Rows are points. A path goes straight from each point to the next, and from the last back to the first. The post is the endless flat space through its rows: a point in 2 columns, a line in 3, a plane in 4, and so on, so that a path can go around it. How many times does the path go around the post? Going back the other way cancels.

Post:
[[-2 22]]
Path:
[[ 14 -12]
 [-32  -1]
 [-21  36]
 [-27  21]
 [  2 -16]
 [ 10  14]
 [ 22  33]
 [ -1  42]
 [ 10  25]
 [ 30  -8]
 [ 36  33]
 [ -1  44]
 [-26  45]
 [-12  16]
 [ -3  -4]
 [ 37   8]
 [ 31   0]
 [  6  -5]
 [-20   7]
 [-26  55]
 [-35  55]
 [-25  19]
 [-16  -6]
 [ 31  -4]
 [ 14  13]
 [ 19 -21]
 [-30   0]
 [-32  32]
 [ -5  51]
 [  3  50]
 [-26  63]
 [-37  21]
 [ -5  -6]]
Times around: 1

Post:
[[ 12   4   3 -16  13  14]
 [-42  15 -61   9  35 -13]
 [  3 -42   0  -1 -17  15]
 [ -7 -46  22  27 -31  26]
 [  2  16   7 -36  -4 -12]]
Path, 26 rows:
[[  6 -12 -16   4 -57 -12]
 [ 44   1 -30 -21  33  59]
 [-11 -16  27 -21 -24   6]
 [-63  -8  15  -9  19 -35]
 [-26 -11  -1  16 -21 -13]
 [-21  17 -57  33   9   7]
 [-25   6 -23 -23 -16  18]
 [-27   5  12 -51   2 -27]
 [-41  23 -42 -34  19 -10]
 [  9   3 -50 -34 -22  10]
 [-10  -7  -2 -36 -19 -10]
 [ -8 -54  25 -11 -12   8]
 [-50 -13 -16   1  26  22]
 [ 46 -20 -31 -45   5  25]
 [ 41  -4 -18 -15 -19   7]
 [-16   3  22  -5   2 -21]
 [-17 -68 -13   0   5  16]
 [-41  -4 -41  -2  13  11]
 [ 48  -9 -81  11  27  49]
 [-26  10 -36  44  30  11]
 [-32  21 -53  35 -31 -11]
 [-26  11 -15 -13   0  -1]
 [-32 -41  11 -18   4  -4]
 [ 11 -20  -1 -27   1  -8]
 [ 43 -38 -41  24 -12  25]
 [  4  38 -22  15 -18   9]]
Times around: 1

Post:
[[ 30 -17  -3 -12  19  -2 -49   3 -12]
 [ -9  -5   0 -24   1  10  30  32  22]
 [-13 -25 -14 -28  -8  25  11   0   9]
 [ -8   1 -50 -23 -20   8 -58  12   7]
 [ -2 -16  52  18 -16  16  34  -1   4]
 [  4 -13 -47 -15   0  27  22  31  31]
 [  1  -3  43  30  36   7  16 -23 -55]
 [ 14  -2  34   0   3  -4  24 -22  -3]]
Path, 31 rows:
[[-20   3 -76   6 -34  33  10 -21 -47]
 [  2 -24 -23  -8  -6  35 -14 -13 -38]
 [-17  -2 -36  20  34  15 -41  43 -68]
 [-16 -34  34  24 -16 -10  -5  -4 -14]
 [ -6 -35   4  11  21  20 -28  17   0]
 [ -4  26 -24  51  -5  50   0   6   8]
 [-22  14  61  10 -32  28  19 -21 -18]
 [  0  -4 -18 -47   0  -4  16  42  17]
 [ 29   4 -22  20  12 -14  20  19  -1]
 [ -8 -34  30   4  13  11  21 -50 -10]
 [ -3  14  47 -22  32   3  -7 -36  -1]
 [ 16  14 -59  43  42  30 -10  54   0]
 [ 39 -21  34   5  -2  31 -39  19  13]
 [-18   1 -34 -25 -14  32  44  16  -6]
 [ 22 -53  57 -41 -11 -12  26   0 -10]
 [  2 -17 -11 -14   1   0 -22 -40 -16]
 [  3   8  23  -1  35 -17  40 -10  19]
 [-14 -22  48 -39  42  -3  -5 -10  -5]
 [ 14   1 -19 -28 -16 -17 -13  10  57]
 [-44 -48 -21 -16   9  43 -18 -15  18]
 [-13 -19 -16  14  29  49  11  26  -2]
 [-32  -2 -42  12 -23  69  19  52  20]
 [  9   2 -30   1   1  16 -22  32  -8]
 [ 17  27 -35 -21  -4  34  61   5  45]
 [ 36  20  17  18  25   8  31  45 -33]
 [-16 -15  -4  38 -13  13  61 -11 -45]
 [-35  29 -40  26  35   7  48  39 -12]
 [  0 -50  45 -20  27  24   9  -3   2]
 [ -2 -33 -20 -22   1  27  11 -39  49]
 [-33  -9 -11 -29   2  47 -26  -9   1]
 [-24  12 -18  15  -6  36  -6  -6 -41]]
Times around: 4

Post, 13 rows:
[[ 12  23  29 -19 -21   1 -11  26  19 -19  26  10   4  29]
 [-24   0 -10  28 -10  -6  13  42 -21   2   5   6 -14 -22]
 [-17  -6  38  42  18 -17 -16 -32  10 -29 -23  19 -19  26]
 [ 23 -19  25 -28  15 -43   1  -5   0   0  25  27  -2 -12]
 [ 16 -13  -4  -1 -51  -4 -26  30   8   7   8 -11   3   2]
 [ 20 -18  19 -23  23 -56  14  14  34  -1  21 -10  -8  -2]
 [  5   1  10   9  56  10  -6   9  -8 -14  -8 -18  21 -17]
 [ 12  -8 -16  -5 -36  14   4 -17  20 -12  13 -17  -9   4]
 [ 20 -18  23  18   7   7 -12  16 -27 -46 -18  23  -2  34]
 [ -9   9   1 -13  53  31 -20  -6  26 -14 -28 -18 -19  -6]
 [  1  -2 -38  10   8 -25 -27  20  42  20  11   6   4  15]
 [ -6 -16  -7  26   9 -24  21   4  24  12 -30  44  -1   2]
 [-21 -21  39  -9  12 -32 -30  -8  44 -43  16  18  -8  15]]
Path (27 x 14):
[[  2  -3  17   1   4  33  15  29 -19 -51  21  40 -20  44]
 [ -6  12  23   0  33  -3  -9  11 -30 -20 -12 -29  17  17]
 [-10  48  32 -12  61 -31 -25  41  64  -9   9  -5  25  35]
 [  5 -34 -11 -14 -10  20 -18  -8 -30 -22  -1  10  25  13]
 [-24   8  19  20  32  -6  -7  76  45 -15  -2  32  16  63]
 [ 20 -25  33  31  17   7 -26  63   5 -18 -46 -26   8  37]
 [  8  17  12   0 -51  -1  28   7  -2  21 -11  24   1  21]
 [ 11  21  11 -17  24 -13   9 -31   7  -6  15  29   1  36]
 [-16  -7  16  31   1 -46  34  14  44   0  34  21  23  10]
 [ 46 -11 -14  33  -3 -42 -67  35  39   4  34  40   9  64]
 [ 18   8  29 -38  20 -10 -70 -18  62 -68  18  53  -8  72]
 [ 25 -62   8  -5  43 -92  51  43  12   1 -14 -20  -8 -26]
 [ 17 -21  33 -49  26 -35  50  13  28 -21  -7 -42  10 -16]
 [ 18 -16  -7  11 -11 -36 -13  27  -4 -12  -1  -3 -20   8]
 [  8   4   5   5 -54  11  -3  84  17  -1 -36  48 -25  13]
 [ -4 -14  13 -26  -2  30 -55  12   9 -32  11  18 -42  10]
 [-29  31   2   0 -52  -7 -17   5  48  30  24   3 -16  23]
 [ 60 -36  21 -21  28   2 -28   3  14 -14 -20 -16  18  23]
 [-23 -18  28   8  13 -30 -52 -20  47 -29  16  10 -14  -2]
 [ -6 -46   7  26  36 -42 -30   8  -9 -58 -12 -16  -6 -27]
 [ 17 -31  15 -18  28  -8 -28 -30  30  -3  21  41 -17 -28]
 [-19 -14  39  -6  15   0  34  32   4 -13   0  -9 -27 -17]
 [ -1  -1  10  23  18   0  10  36  49 -13  12   7 -20  12]
 [  6  28 -23  93  82 -15 -11  24 -16  10 -17 -38  20 -22]
 [ 11 -18 -26  -6  -1 -29 -37 -19  18 -11 -20  15  11  19]
 [ 35 -62   5   8  35 -48  -8   1  34 -38 -44  -2  -8  20]
 [ 32 -21  13  20 -47 -62 -19  19  31  13  15  59  -9  40]]
Times around: 0
